Rows are points. Examples show where two turns around zero, p and q, send a point. Write where each new point lands after one turn and then the other. Backwards means that the second turn is done in reverse. Each puzzle has new turns, and all numbers are rounded.

Turn p:
[-0.29 -0.30] => [ 0.12 -0.40]
[-0.17  0.08] => [-0.15 -0.11]
[-0.23  0.02] => [-0.13 -0.19]
[0.35 0.04] => [0.13 0.33]
[0.35 0.16] => [0.03 0.38]
Turn q:
[-0.10 -0.03] => [-0.10  0.03]
[0.12 0.14] => [0.18 0.05]
[ 0.22 -0.07] => [ 0.15 -0.18]
[ 0.32 -0.13] => [ 0.20 -0.28]
[-0.56  0.09] => [-0.43  0.37]
Where do these land?
p, then q backwards: [-0.14 -0.39] => [ 0.40 -0.12]
q, then p: [0.12 0.04] => [0.09 0.09]
p, then q: [0.01 0.36] => [-0.17  0.32]

Turn p:
[-0.20  0.38 -0.24  0.05] => [-0.10 -0.10  0.30  0.37]
[ 0.19 -0.13 -0.06 -0.06] => [ 0.07  0.20 -0.12 -0.04]
[0.52 0.01 0.44 0.08] => [-0.04  0.32  0.14 -0.59]
[-0.29 -0.03 -0.29  0.23] => [ 0.26 -0.23  0.06  0.31]
[-0.27  0.06  0.48  0.02] => [-0.22 -0.40  0.06 -0.31]
[-0.05 -0.03 -0.11 -0.17] => [-0.08  0.03 -0.13  0.14]
[ 0.09 -0.26 -0.22 -0.15] => [ 0.11  0.17 -0.30  0.12]
Turn q:
[ 0.58 -0.08  0.25  0.13] => [-0.05  0.08 -0.16  0.62]
[-0.15 -0.22 -0.21 -0.05] => [ 0.25 -0.09 -0.08 -0.20]
[-0.20  0.65  0.29  0.05] => [-0.63  0.16  0.32 -0.13]
[ 0.17 -0.20 -0.23 -0.07] => [ 0.33  0.07 -0.08  0.07]
[-0.15  0.06  0.27 -0.04] => [-0.22 -0.20  0.11 -0.01]
[-0.13 -0.04 -0.16 -0.15] => [ 0.16 -0.02  0.10 -0.17]
[-0.13 -0.18 -0.22  0.13] => [ 0.16 -0.01 -0.22 -0.20]
Where do these land?
p, then q backwards: [-0.17 -0.36 -0.17  0.03] => [ 0.12 -0.40 -0.07  0.11]
q, then p backwards: [-0.17  0.21  0.48  0.22] => [-0.24  0.28  0.23 -0.41]
q, then p: [ 0.24 -0.07 -0.08  0.07] => [0.13 0.11 0.21 0.06]
q, then p backwards: [ 0.13 -0.02 -0.39 -0.01] => [ 0.30 -0.20 -0.14  0.14]
p, then q backwards: [-0.37  0.21 -0.10  0.05] => [ 0.08 -0.11  0.37 -0.19]
p, then q backwards: [ 0.34  0.03  0.26 -0.36] => [-0.18  0.38 -0.11  0.36]

Turn p:
[ 0.12  0.18 -0.11 -0.01  0.08 -0.32 -0.24  0.06] => [-0.11 -0.09 -0.30 -0.01  0.09 -0.30 -0.12 -0.02]
[-0.09  0.15  0.09  0.24  0.33 -0.02  0.30  0.30] => [-0.19 -0.19  0.08  0.25  0.41  0.23 -0.07  0.13]
[-0.13  0.12 -0.10 -0.13  0.09 -0.11 -0.03  0.29] => [-0.32 -0.10 -0.08 -0.05  0.13 -0.07  0.12  0.07]
[ 0.17 -0.32  0.06 -0.23  0.17 -0.09  0.00 -0.11] => [ 0.28 -0.27 -0.16 -0.15 -0.09  0.07  0.16 -0.02]
[-0.05 -0.35 -0.14  0.04 -0.16 -0.16  0.06 -0.42] => [ 0.34  0.09 -0.10  0.18 -0.25 -0.02  0.22 -0.31]
[ 0.12 -0.39  0.11  0.49 -0.51  0.75 -0.43 -0.51] => [ 0.37  0.38  0.51 -0.15 -0.73  0.22 -0.57 -0.47]
[-0.11  0.24 -0.21 -0.07  0.10  0.14  0.14  0.39] => [-0.46  0.06 -0.05 -0.03  0.17  0.19  0.06  0.19]
[ 0.26  0.22  0.00 -0.10 -0.23 -0.14  0.08  0.19] => [-0.10  0.04 -0.13  0.08 -0.10 -0.18 -0.05  0.40]
[ 0.07  0.45 -0.07 -0.16  0.14  0.05  0.06 -0.03] => [-0.07  0.24 -0.17 -0.15  0.31 -0.03 -0.06  0.22]
[-0.35 -0.30  0.37 -0.06 -0.01 -0.11  0.06 -0.17] => [ 0.27 -0.18  0.38  0.04  0.05 -0.11  0.32 -0.19]
Turn q:
[ 0.28  0.14  0.11  0.37 -0.17  0.24  0.02  0.02] => [ 0.00 -0.25  0.04  0.20 -0.27  0.01  0.30  0.25]
[ 0.21  0.01  0.18  0.03 -0.17  0.03  0.28  0.18] => [ 0.05 -0.16  0.18 -0.17 -0.11 -0.23  0.19  0.17]
[ 0.22  0.26  0.13 -0.13 -0.04  0.11 -0.28  0.19] => [-0.10  0.03  0.29  0.12 -0.17  0.11 -0.18  0.30]
[ 0.39 -0.06 -0.02 -0.10  0.21  0.06  0.10 -0.10] => [ 0.38 -0.21  0.18 -0.02 -0.01  0.11 -0.07  0.01]
[-0.62 -0.20  0.08 -0.10 -0.17  0.18  0.00 -0.22] => [-0.33  0.33 -0.19 -0.21 -0.07  0.12  0.20 -0.44]
[ 0.25 -0.30 -0.45  0.11 -0.05 -0.07  0.08  0.11] => [ 0.32 -0.18 -0.40 -0.18  0.06  0.00 -0.07  0.23]
[-0.83 -0.15  0.19 -0.05  0.28 -0.12 -0.28 -0.02] => [-0.53  0.43 -0.08  0.02  0.49  0.21  0.02 -0.40]
[-0.14  0.19 -0.38 -0.15  0.35  0.13  0.12  0.10] => [ 0.37  0.45 -0.05  0.11  0.16  0.04 -0.04  0.05]
[ 0.24  0.09  0.16  0.02 -0.23 -0.56 -0.04 -0.25] => [-0.14 -0.45  0.03  0.13 -0.06 -0.37 -0.34 -0.17]
Where do these land?
q, then p: [-0.06  0.25 -0.08 -0.13  0.35 -0.03  0.32  0.27] => [ 0.07 -0.19 -0.16  0.06  0.36 -0.12 -0.26  0.32]
p, then q backwards: [-0.01 -0.22  0.05 -0.22 -0.19  0.20 -0.08  0.01] => [ 0.10 -0.05  0.12 -0.14 -0.20  0.28  0.12  0.00]
p, then q backwards: [ 0.38  0.09 -0.12 -0.21  0.25  0.16  0.31 -0.15] => [ 0.07 -0.27 -0.44  0.06  0.17  0.23 -0.13  0.20]
p, then q: [-0.08  0.16 -0.19  0.07  0.29  0.19 -0.17 -0.03] => [ 0.08  0.26  0.03  0.14 -0.01  0.26 -0.14 -0.21]
p, then q backwards: [-0.04  0.13  0.13 -0.22 -0.05 -0.10 -0.19 -0.16] => [-0.04 -0.03 -0.04 -0.10 -0.07 -0.11  0.33  0.13]
q, then p: [-0.20 -0.24 -0.19  0.29  0.14 -0.31  0.08  0.06] => [-0.06 -0.09 -0.41  0.04  0.22  0.23  0.09 -0.24]
q, then p: [-0.24 -0.19 -0.10  0.36 -0.82 -0.34 -0.08  0.16] => [-0.51  0.07 -0.24  0.23 -0.14 -0.19  0.69 -0.38]
p, then q: [-0.17  0.21  0.55  0.00 -0.28  0.12  0.19 -0.29] => [-0.10 -0.30  0.60  0.17  0.11 -0.20  0.01  0.20]
p, then q: [ 0.41 -0.19 -0.05  0.06  0.31  0.11 -0.38  0.14] => [-0.05  0.04 -0.26 -0.30 -0.14  0.44 -0.33 -0.02]
